Each row is a point. Each copy is the shape, with its points in the same order, stretched, turned, moved and blurred by noise. Is it also mirrored, or only turned?

Shape (6 x 3):
[[ 17 -31  39]
 [ 49  13 -41]
 [  6  28  19]
 [ -7 -15   4]
 [-36  -8 -17]
 [ -6  -1  -9]]
Copy 1 (6 x 3):
[[ 26 -22  48]
 [ 55 -58 -47]
 [ 40  10  -8]
 [  4 -16   3]
 [-28  -8 -24]
 [ 10 -15 -15]]
Copy 1 is: only turned
Copy 2 (6 x 3):
[[ 41 -20 -15]
 [-12   3  57]
 [ 24  44   3]
 [ -3  -3 -15]
 [-36  11 -25]
 [-10   9  -2]]
Copy 2 is: mirrored
Copy 3 (6 x 3):
[[ 45 -40   6]
 [-13  11  68]
 [ 23  20   1]
 [  0 -25   0]
 [-37 -22 -17]
 [-11 -11   6]]
Copy 3 is: mirrored

Shape (7 x 4):
[[ 21  -9 -21 -20]
 [ 17 -39  32  14]
 [  7 -13  29 -31]
 [ 30  16 -24 -25]
 [  9   6  44 -13]
 [ 24  15 -35 -18]
 [-39  11 -23  37]]
Copy 1 (7 x 4):
[[  5 -30 -30  19]
 [ 36 -10  25   3]
 [ -8 -35  20  21]
 [ -9 -24 -44  35]
 [-12  -6  30  40]
 [-14 -19 -45  20]
 [-32  24 -12 -37]]
Copy 1 is: mirrored
Copy 2 (7 x 4):
[[ 18 -22 -41 -15]
 [ 27 -50  14 -34]
 [ 25  -9 -11 -50]
 [ 31  -6 -52  -4]
 [ 38   5  12 -37]
 [ 26  -5 -51   8]
 [-24  -3  14  22]]
Copy 2 is: only turned
Copy 3 (7 x 4):
[[ 14  -4 -30 -29]
 [  8 -50   5  26]
 [ -5 -40  17 -30]
 [ 35  16 -24 -43]
 [  5 -27  42 -23]
 [ 26  19 -24 -29]
 [-16  46  10  40]]
Copy 3 is: only turned
Copy 4 (7 x 4):
[[  5 -15   2 -19]
 [  5  -9  43  32]
 [  0   7  49 -14]
 [ 21  -6  -7 -39]
 [ 16  28  47  -5]
 [ 15  -5 -21 -30]
 [-31  33 -39  25]]
Copy 4 is: only turned

Shape (9 x 6):
[[ 16  41  13  23 -10   5]
 [-12 -26 -35  29  18 -20]
 [ 45 -31 -28  34  24  -3]
 [ 27 -65 -25 -10 -23 -62]
 [-29 -13 -22  -4   2 -16]
 [  4 -13   9  15  -3  29]
 [-32 -23  -8  44 -27  25]
 [  2   2 -16   0 -42  20]
 [ -8 -30  45  45 -46  14]]
Copy 1 (9 x 6):
[[ 20  26   1  -4   4  40]
 [-35  10  -4  16  20 -12]
 [ 15  -4  -7  25  20 -25]
 [-23 -76   3   0  41  -8]
 [-40  -2  -4 -13   2   1]
 [  5   3   0  13 -24  12]
 [-39   7 -20  39 -28  24]
 [ -7 -11 -31  -8 -25  28]
 [ -7 -22  10  48 -25  59]]
Copy 1 is: mirrored
Copy 2 (9 x 6):
[[ 14  36  20   4   1  13]
 [  6 -40 -23  28 -19 -31]
 [ 39 -37 -13  39  27  -1]
 [ 44 -61 -49 -27  26 -66]
 [-11 -28  -7  -8 -33 -29]
 [-11 -26   7   1   8  24]
 [-36 -15 -44   6  -4  23]
 [  8   1 -15 -35 -12  24]
 [-48  -4 -29 -13  48  25]]
Copy 2 is: mirrored
Copy 3 (9 x 6):
[[ 28  24 -16  49  16  -3]
 [-18  31  -3 -28   9  -7]
 [ 19  29  23 -32  30  29]
 [ 19  -1  33 -71 -26 -24]
 [-29  -4 -16  -9   1 -22]
 [-11   8  13  17   7  24]
 [-47  22  -7  11 -26  38]
 [ -4  -8 -25   3 -20  17]
 [-23  17  37  44 -36  33]]
Copy 3 is: mirrored

Shape (11 x 8):
[[ 26  46  -6  -6   0  17  -2  -6]
 [  6   9 -22 -32   9 -16  27 -23]
 [-16   5  -7   7   3 -24 -29 -33]
 [ -3  28   2  23  18   9  26  -9]
 [-11 -16 -18  13 -20 -20  10 -66]
 [ -5 -20 -34  18 -54 -19 -13 -26]
 [ 43  -2  51 -30 -26  -3  12  43]
 [-17 -25  -9   7  -7  21 -12 -32]
 [ 47  15 -29  -5   9  13  -2 -35]
 [ 51 -11  64   1 -19 -26   7  30]
 [ 22 -19  35  20  20 -15   8  62]]
Copy 1 (11 x 8):
[[ 19  38  20  -5  11   7 -21 -37]
 [ 19  15  -2 -15 -18 -35   9 -44]
 [-31  -2   1   4  23 -31 -21 -32]
 [  3  19  37   9  13   1  26 -36]
 [-32 -15   9  31 -27 -35 -17 -55]
 [-29   0 -15  53 -27 -17 -37  -8]
 [ 43  27  54 -18 -27 -24 -26  46]
 [-34 -26   3   4 -20   6 -10 -18]
 [ 33   0   4   0   1   6 -37 -55]
 [ 41   7  75   5  -6 -40 -32  40]
 [ 38 -11  47   3  30 -13  25  54]]
Copy 1 is: only turned
Copy 2 (11 x 8):
[[ 39  25   8 -24   6   7 -29  21]
 [ 21  24 -28 -35  -3 -11  19  10]
 [ 10   6 -34   1  23 -18 -18 -21]
 [ 17   5 -19 -10 -22 -11 -26  29]
 [ 29  18 -51  10 -14 -26   6 -33]
 [ 36  28 -34  44  24 -14  15 -13]
 [ 13  18  73  -2   8 -16  25  31]
 [ 19 -10 -26  11 -12  14   3 -23]
 [ 69   5 -11 -25   4   1 -11  -4]
 [ 21   0  68  13   8 -50  10  21]
 [  6 -37  32  11  15 -35   6  50]]
Copy 2 is: mirrored
Copy 3 (11 x 8):
[[-23  52  -3  -8  -6  19  10 -22]
 [  0   0  -1 -41  -7   8  34 -28]
 [-17  11 -15  -6  -6 -32 -13 -22]
 [ -8  30  13   4  17  11  30 -33]
 [ -2 -25   4 -13 -14 -18   8 -65]
 [-18 -17 -15  20 -62 -21  -1 -46]
 [-33  33  59   5 -29  17  23  49]
 [-15 -20  -9  -5   3  11 -11 -39]
 [ 13  39  -8 -38 -28  31  -5 -41]
 [-10  40  72  16 -20  -9  14  39]
 [ 13  27  28  40   4   7  16  57]]
Copy 3 is: only turned

Shape (15 x 9):
[[ 34 -31  13 -35  17 -33   0  -1  -5]
 [-24  44 -24  48   8  24 -15  21  10]
 [-52  38  -6   8 -16  17 -11  12  30]
 [-20 -16  -4 -20 -13 -52  13  12 -12]
 [-18  12 -13  21  23  32 -45 -49   8]
 [  1 -26  23  28 -28  45 -10  22  16]
 [-21 -26  -9 -37   9   1   9   3 -20]
 [-50  61   2  27  17  39 -33 -30 -25]
 [ 58  10  -2  23 -30  11  28 -48  25]
 [ -2  -2   2 -19  18  -4 -27   0  -7]
 [ -9 -38   8 -23  14 -15   7   4 -11]
 [-34 -13  43  -1  14 -22 -10  19  -3]
 [ 68  23  13  -2  -9   8  49  -9  19]
 [ -5   7   6 -64   8 -41 -26 -10 -21]
 [ -9  17   4  29  -9  29 -41  -8 -26]]
Copy 1 (15 x 9):
[[ 16  21  18 -49  -1  16  46  -3  -7]
 [ 15 -14   5  80   0   6 -50   4  21]
 [ -5   8   8  47  -8   2 -62 -11  48]
 [-17  33   8 -18 -26 -31  21  29  23]
 [-14  -3  18  46  30  26 -32 -55 -15]
 [ -3 -38  34  30 -25  33  11 -31  39]
 [-30  26 -12  -9 -32  27  13  -2   2]
 [-33 -14  25  80  22  37 -68   5  -8]
 [  3 -60 -11 -12  42 -13  21 -19  27]
 [  8  16  26  -4  -2  24  -5 -15 -14]
 [-17  29   6 -11 -16  15  35  -6   7]
 [ -6  33  47  14  -9  18  13  18  31]
 [ 37 -44 -22 -32  34   7  25  16  28]
 [ -4  36  24 -56  -8  11  -3  12 -19]
 [-14 -36  40  46  -9  23 -27  -7  -7]]
Copy 1 is: mirrored
Copy 2 (15 x 9):
[[ 24  -1  12 -44 -29 -11  -6 -10   2]
 [-23  42  12  40  31  11  26   6  47]
 [-42   9   5  10  46   9  13 -26  49]
 [-27   6 -18 -23  -2 -43 -11 -21  -9]
 [-11   6  44  20  30  57   6 -10 -17]
 [-23 -34  16  16  -9  -2  43  37  51]
 [  2 -27 -16  -7  13 -22   8 -31  -8]
 [-16   2  47  57  79  15   0  -8  21]
 [-12  19  59  -6 -62  19  17 -29  34]
 [ 12  -4  15 -10  12   7 -13   0   6]
 [  0 -20  -9 -26  -5 -23  15  -4 -15]
 [-12  -8  15 -28  40 -29  12  16   2]
 [ 25  16  46  -5 -53 -28  30 -28  62]
 [ 13 -17   4 -30  13   0 -51 -31  -1]
 [ -8  -5  37  44  15  16 -15  21  16]]
Copy 2 is: mirrored
Copy 3 (15 x 9):
[[ 18 -35  -8 -25  -9 -17  -8   5 -21]
 [-42  60  -5  25  -9  27 -21  14  12]
 [-38  66  -4 -10 -23 -17   9  16  33]
 [ 20   2 -21  -4 -43 -44  10  34 -18]
 [-10  40  10  13  22 -22 -46 -25  13]
 [  3  28  22  11   8  25  22  10  53]
 [ 26  22 -18 -14   3 -23  13  16 -23]
 [-26  88  38  18  -1 -11 -27 -15 -10]
 [-22 -25  12  41 -26   5   9 -67  16]
 [  7  15   5 -30  -1 -12 -22   9 -11]
 [ 22  -7  -9 -10  10 -33   7  29 -17]
 [ -1   6  29 -13   2 -28   3  55  -3]
 [-36 -34   9  20 -13  34  31 -47  -9]
 [ 21   8  -5 -54 -30 -38 -18   2 -32]
 [ 11  50  36  13 -12  11 -27  -1   6]]
Copy 3 is: mirrored

Shape (17 x 11):
[[-24 -17 -22 -25   4 -29   9  45 -14  -7  49]
 [  5  19 -27 -23 -44 -18   0  -3 -18  17 -13]
 [-42  44   6  23 -10  29  33 -36   1 -15 -24]
 [  8  29  30  37   2   0  25 -38 -33 -11  -4]
 [-11  -5  -9  17 -10   4  18 -18 -15  -8 -38]
 [-30  15 -13 -27  31 -39  30  13  19 -11  13]
 [ -6  12 -25  41   3  15  27 -27  20  -4 -22]
 [-35 -17  14 -38  23 -19   7   4  -5 -21  -4]
 [  5  -5 -20 -19 -23 -24  -3 -37 -27  17  52]
 [-40 -22   9 -14 -19 -38 -22   8   2 -38  16]
 [ 33 -18   3  -7 -52 -29 -28  13 -31  49   7]
 [-35  56   8  33  44  73  25 -24  17 -35   8]
 [  5  -7  -6 -26  -5   1  31   2  32 -34  11]
 [-27 -31   5 -31  25 -25 -38  -9   1   8  28]
 [-23  21  -7 -13  32 -57 -22  12   8 -42  34]
 [-28  47  25  23  10  28  40 -23  42  -6  -6]
 [ 35   4 -23 -31 -34 -14 -12   0 -25   8 -15]]
Copy 1 (17 x 11):
[[ 13  29 -19   3 -48  -3  15  49  -6  20  54]
 [-34  44   5 -29  -8   6   1  -1  24  -2  -6]
 [  3  12  26  23 -15  51   0 -52  36 -11  -6]
 [-20 -10  18  32  -4   4 -14 -56  -9 -16  -9]
 [-16  16   2  20  11  29   9 -28  21  10 -10]
 [ 38  22   8   5 -17 -21  16   1  34  -4  51]
 [  8  26  16  41   9  21   8 -18  31  -7 -37]
 [ 14 -19  -9  -3  -6   4  14  -2  28   8  51]
 [ -5  24 -29   0 -32 -10 -48   0  14   0   2]
 [-15 -10 -18   9 -37  19  27  23  38  -9  47]
 [-53  15  11 -31  -4 -28 -16  38  -4  17 -28]
 [ 54  -7  41  43   5  61  -7 -40  -4 -42   9]
 [ 29  11 -18 -10 -32  -1  39 -11  12   6   1]
 [ 14 -14 -22  -7  -2  -4 -24  46  31   2  42]
 [ 17   8  -6  12 -21 -15  18  28  19 -53  65]
 [ 25 -14  50  21 -19  29   9 -34  27 -26 -11]
 [-27  40  -2 -39  20  -9   5  -2   0   8 -15]]
Copy 1 is: only turned
Copy 2 (17 x 11):
[[-55 -49  -1 -84  31  33 -27 -11  31   8   5]
 [  5 -22  17 -23 -32   6  16   3  33   5 -35]
 [ 14  38  -4  40 -15   1  11 -49   5 -32  -9]
 [  3  35  14  14  12 -50   9 -25 -10 -30  21]
 [ -9 -12  -8  21 -12 -12  30 -11 -16 -15  -5]
 [ -9 -23 -35 -48  46  22   9 -34  50 -31 -20]
 [ -4  23 -40  37   1 -12  15  -2  -5 -12 -14]
 [  1 -47  -7 -34  34  19   8 -30   7 -28   6]
 [ 14  -9   6 -64  -8 -17 -25  -9  18  33   2]
 [-11 -72  19 -14  31  -4 -30 -19  39  14  25]
 [ -9 -30  54 -38  -8  -6   6  49   9  58  -9]
 [ -7  70 -34  40  25  12 -36 -34 -21 -74  -4]
 [  1 -21 -29 -18  -6  17   2   4  41 -32  21]
 [ 17 -49  -3 -47  57   9 -31  -2  -6  21  -2]
 [-14 -50 -22 -34  75 -21 -47 -24  56 -29  -8]
 [ 24  61 -17  36  18  19  10 -23  24 -32  -1]
 [  0 -35  14 -27 -31  -7  14  28  18 -12 -25]]
Copy 2 is: only turned

Shape (18 x 12):
[[-44 -25   5  10 -13 -25  -6  30 -27 -25   2  29]
 [ 17 -39   5 -10  28  17  -6  26  37  35  -1 -44]
 [ -5  10 -31 -19  11 -28  -6 -29   3  -7 -14  14]
 [-13  25   6   8 -23 -37  23  44   3  -2  26   4]
 [-30 -19 -25   5  19  -2  25 -23  16  27  30 -50]
 [ -2 -23 -25  25 -29   1   9  14  25  39  21 -16]
 [-51  31  10 -20  19  15   4  28 -13  -2 -20  -5]
 [ -3  24 -41  48 -35  20 -12   3 -38  -6  -6 -26]
 [-16 -38  -2 -16 -13  28  16   2 -30 -16  -9  -5]
 [ 11  16 -13  30  -9  35  13 -37  30 -15  23  29]
 [ 12 -17 -55 -24 -34 -20 -36  22  38  11 -10  -8]
 [ 28 -42 -17 -30  28  29 -37  -7  -2 -34 -48  17]
 [ 30  23 -66   1   8 -19 -14   3  25 -29  14   3]
 [ 11 -15  -8  53  10   1  12 -33   1 -17 -42 -38]
 [-38  -5 -20  44  39  29  10  28  33  38  -9 -52]
 [-16  16  20  24  31  -7  -6 -12  28 -23  14 -49]
 [ -7   4  10   1   1   5  31 -16  41 -29 -40  18]
 [ -1 -42  -9  45  33 -13 -41 -24 -33  -4   9  20]]
Copy 1 (18 x 12):
[[-16   5  -9 -25  31  -2  13 -36 -27 -37 -30  16]
 [  7 -18 -15  44 -28  -6  28  22 -33   1  28  15]
 [ -3   9  -6 -17  26   0 -22  -7  -7  29 -12  15]
 [  2  -2 -17 -25 -12 -13  -4   1  17 -52 -37   5]
 [ -8  -3 -25  66  -8  -5  -8 -33  11  24  -8   0]
 [ 22   0  -5  37 -23 -35 -12 -18 -18 -23 -11  24]
 [-37 -33  29  -7  14  -5  31  -1   7  -3  -4  -3]
 [  4  34  62  27 -18  -1 -11 -22 -26   1 -49  -6]
 [ 15  -8  15   3   9   2  53 -36 -20   6 -17  20]
 [ 30  15  28 -14 -43 -10 -15 -59   0  13  10 -12]
 [ 29 -32   5  11   0  -9 -30  18 -52   3 -24  39]
 [ 24  -8  29 -24  15  32  34  -5 -69  36  27  18]
 [ 39   6  10 -12  -8  26 -48  -1 -31   5 -26 -29]
 [-12  55  26  38 -25  43  -4 -24 -10  24  10  39]
 [-27 -10  27  84 -28   9  -2 -12 -11 -14  27   1]
 [-40   7 -16  21 -48  28  -8 -21   1  13   0  -8]
 [ -2 -12  21 -13 -15  26   6 -29  14  10  27  48]
 [-16  64 -13  -5  19  -5  -8 -47 -66   2  12 -12]]
Copy 1 is: mirrored
Copy 2 (18 x 12):
[[  2 -11   4 -27 -23  -1  33 -36 -58  14   3  -7]
 [  2 -36 -20 -24  62 -23 -21  50  22  14 -52 -34]
 [ 22 -15  -6   9  -8   2  19 -28  -4 -47   1   8]
 [-54   9  21  -4 -32 -32  15 -21  -9   5  11 -16]
 [  8 -63  31  -6  35 -72  17  17  23 -11  -6 -14]
 [ -8 -47  -4  10  12 -31  29  13  18  48  -6 -15]
 [-29  -5  -5 -57   9  -6  21  19  -8 -29  -4  25]
 [-27 -36  -6 -15  -3  38  40 -19 -18  20  68  -2]
 [ 50 -22  -7 -56  -3  -5  13 -12   2  38  -3  -3]
 [ -9 -31 -16   5 -26 -38 -28 -31  27   1  13  53]
 [ -6 -48 -49  16  -8  12  32   8  14  -5 -22 -44]
 [ 60 -14 -55 -42  16  47 -29   4 -17 -13 -27  -1]
 [-20 -17 -30  24 -14 -18 -19 -19 -15 -52  43 -27]
 [ 22 -28  33  -5  33  32 -15  16 -25  -8   7  30]
 [-37 -66  -4 -13  77 -38  11  87 -23  -5 -11  18]
 [-40 -38  36 -18  19 -28 -36   0 -13 -42 -19  -9]
 [ 20  -5   3 -13 -17   1 -27  23  -1 -24 -27  58]
 [ 22 -29  -4  -4  36   0   9 -60 -67  15   8   2]]
Copy 2 is: only turned
Copy 3 (18 x 12):
[[ 43   4 -34  -9  32 -17 -15 -41 -29 -14 -39  32]
 [-19 -38  43  22  18  58  26  -9  -1  -7  -1   0]
 [ -5   7  -2 -13  15 -30 -24 -31  28   5  -3   5]
 [ 29 -12  -4  -5  12 -24  29  22 -25  -9 -41  18]
 [-12  -9  30  40  57  -2 -10 -17  -6 -19 -22 -33]
 [ -9 -38  -3  33  29   7  -2  19   1  -9 -39  13]
 [ 10  22  -6 -35  44   7  -4 -10 -12 -41 -10  35]
 [-25 -12 -55 -23  31 -30 -36  20 -15  -7 -60  -6]
 [  9 -23  -1 -34  27  -9 -32 -46   0 -46 -49  -1]
 [-29  39 -13  12 -21 -15 -11 -16  47 -14 -45 -18]
 [ -7 -51 -16  12  -1 -23 -14  11   5 -14  19  50]
 [-30 -11 -15 -49 -14  29 -26 -70  35  -4   3  17]
 [-38 -12 -32  -3 -10 -33  18   3  22  -1  -1  -9]
 [-53  25  18  -3  12   8 -29 -28  -2  43 -69 -23]
 [-40  16   2  45  68  50  17   1 -25 -17 -22  22]
 [-13  34  23  23   1   0  -2  -4 -32  -5 -13 -38]
 [-18  46  22 -17 -14   4 -17 -44  17  -5 -39  36]
 [  7   1 -34  12  25  17 -25 -53   5  39 -31 -31]]
Copy 3 is: mirrored

Shape (16 x 12):
[[ 20   5 -16   4  14   8  26   3 -46 -12 -16  30]
 [-10   6  54  35 -20 -12 -26   4 -15  35 -22 -12]
 [ 56   1   2   1 -17 -12  29  13 -14  12 -24 -13]
 [-15  -3 -12  13  40  40  18 -26   3   2  34 -16]
 [ 52  10  21   5   7   4 -24 -10  13  32 -30  24]
 [-12  27  11  -9  36 -29   7  -8  18  -5 -16  14]
 [ 17 -31  33 -33 -32  33 -33 -11  19  10 -24 -19]
 [ 24  14  46  21 -17 -40   5  43  22  29   8  26]
 [ -9  -1  15  41  -4  42  21  37 -34  -7 -12  24]
 [ 51 -23  -1  -2 -34  -2 -40  33 -49 -11   9 -31]
 [  4 -24  12 -20  34 -32  30  29  23 -13  30   9]
 [ 20 -39 -27 -21  -9 -24 -12 -12 -43 -32  24  15]
 [  0  -8  -4 -26 -20  32 -26   1 -33  46  11  -9]
 [ -4  32  44 -21  14 -16   0 -20  12 -12  24  36]
 [ 10 -27  13 -33  35 -11  12 -17 -33  25  38  -3]
 [  6 -41 -28  28 -27   3  36  13 -37 -30   3  23]]
Copy 1 (16 x 12):
[[-22 -45  -9   3  38  14 -19  -7  27 -10 -12  11]
 [ 28  50 -30  41  36  18  10  15   9  32  -5   6]
 [-12   4 -13  -8  50  -7   4   4  18 -27  29  13]
 [ 38 -55   8 -13 -11 -27  10  22  18  10 -21 -39]
 [ 20  42 -15 -31   8  27   8  -9  38  -4 -10  36]
 [ -3   0   5 -18  -2   6  -2 -30 -26   5 -34  13]
 [  4  21  -3  16 -27   3  20  50  36  18  36   1]
 [ -9  72 -48  21  37 -13  40 -49  11  -5 -23  22]
 [-25 -11 -13  27  36  17 -10   6  41  -6 -34 -24]
 [ 21   7  -6  57  39 -42 -17  40  75   2  18  27]
 [-32 -21  -9 -11  14 -50  29 -33   3  15 -21   0]
 [ -6 -53 -17  42  13 -34 -27 -12  45  27  17  18]
 [ 28  -3 -50  38   7 -16  -5  69  30  -2   7  15]
 [ 14  -2  -7  30 -10   4  38 -34 -12  -1 -31  29]
 [ 20 -61 -29   5  33 -42  23  25  11  27   4  28]
 [-45 -49 -29  31  35 -14 -23 -24  44  11  18 -36]]
Copy 1 is: mirrored
Copy 2 (16 x 12):
[[ -2  17 -12  40   0 -25  40 -17 -25  16   6  37]
 [ 11 -16  15  35 -21  48 -24 -20 -49 -19   6 -37]
 [ 37 -23  14  18 -18  -3   2 -20 -12  19  28  13]
 [-52 -19 -41 -31  21 -16  35 -22 -11   5  -6 -11]
 [ 40 -21   4  31 -13  22  -3 -19  19 -44 -24  -3]
 [-23  16 -12  50  31  41  22  13  20 -12   1  17]
 [ -4 -55  41   6 -41 -14 -26  34   0  -8 -26 -18]
 [ 28  32  15  17 -11  51 -33 -54   6   5  15  -1]
 [-15   5  -3  -4 -19   4  28 -45 -54  26 -11  32]
 [ 13 -31  45 -18 -16 -53 -35 -16 -71   9  32  13]
 [-52  20   7  21  19  -8   8 -32  29  36  31  43]
 [-31  27  21   7 -17 -82   4   8 -23  -2  34  17]
 [  7 -34 -16  -2 -20 -33 -47  -2 -42   8 -24 -25]
 [-12  29  22  38  26  15   9  -8  27   6 -20 -18]
 [-33 -11  -6  34  12 -52 -15 -39   3  15   9  -8]
 [-38  33  -3 -18 -47 -50  41 -18 -47  24  42  34]]
Copy 2 is: only turned
